Every row gives one point. Examples show where two turns around zero, p and q, send a point. Write where each new point lands after one turn and then the other. Backwards means that the second turn is done in reverse. Each puzzle has new turns, and all numbers are rounded.

Turn p:
[-0.04 -0.12] -> [-0.08 -0.10]
[ 0.52 -0.30] -> [ 0.38 -0.46]
[-0.13 -0.35] -> [-0.24 -0.28]
[-0.11  0.06] -> [-0.08  0.09]
[-0.23  0.71] -> [0.03 0.75]
Turn q:
[-0.61  0.06] -> [-0.61  0.00]
[ 0.38 -0.11] -> [ 0.39 -0.07]
[0.40 0.29] -> [0.37 0.33]
[-0.17 -0.25] -> [-0.15 -0.26]
Where do these land?
p, then q backwards: [ 0.40 -0.01] -> [ 0.36 -0.18]
q, then p backwards: [-0.42 -0.13] -> [-0.32 -0.30]
q, then p: [ 0.48 -0.01] -> [ 0.46 -0.13]
p, then q: [-0.64  0.24] -> [-0.56  0.40]
q, then p: [ 0.18 -0.08] -> [ 0.15 -0.12]

Turn p:
[-0.36  0.31  0.28  0.09] -> [-0.41  0.36  0.08 -0.07]
[ 0.47 -0.08 -0.33  0.01] -> [ 0.47 -0.20 -0.02  0.27]
[ 0.56 -0.19 -0.30 -0.34] -> [ 0.70 -0.24  0.01 -0.03]
[0.24 0.31 0.04 0.01] -> [0.17 0.23 0.21 0.17]
[-0.19 -0.59 -0.50  0.21] -> [-0.06 -0.56 -0.58  0.12]
[-0.78  0.09  0.26 -0.01] -> [-0.66  0.28 -0.21 -0.35]
[0.05 0.15 0.55 0.04] -> [-0.22  0.13  0.50 -0.11]
Turn q:
[-0.25  0.18  0.30 -0.34] -> [-0.20  0.45  0.14 -0.19]
[ 0.13 -0.17 -0.28 -0.63] -> [ 0.33  0.15 -0.29 -0.55]
[-0.41  0.31  0.06 -0.16] -> [-0.45  0.27 -0.06 -0.12]
[ 0.48  0.22 -0.60  0.32] -> [ 0.24 -0.35 -0.64  0.40]
[ 0.30 -0.27  0.22  0.46] -> [ 0.27 -0.29  0.34  0.38]
[-0.25 -0.27  0.29  0.35] -> [-0.18 -0.23  0.50  0.09]
Where do these land?
p, then q: [-0.27  0.38  0.17  0.36] -> [-0.58  0.05  0.03  0.18]
p, then q backwards: [-0.24  0.03 -0.63 -0.54] -> [ 0.40  0.17 -0.50 -0.56]
p, then q backwards: [ 0.29  0.51  0.37 -0.24] -> [ 0.07 -0.12  0.66 -0.29]
q, then p: [ 0.31 -0.42  0.15  0.42] -> [-0.08 -0.51  0.44  0.09]
p, then q: [-0.08 -0.29 -0.11  0.41] -> [-0.14 -0.46  0.17 -0.12]
q, then p backwards: [-0.01 -0.21  0.06 -0.41] -> [ 0.00  0.06  0.13 -0.44]
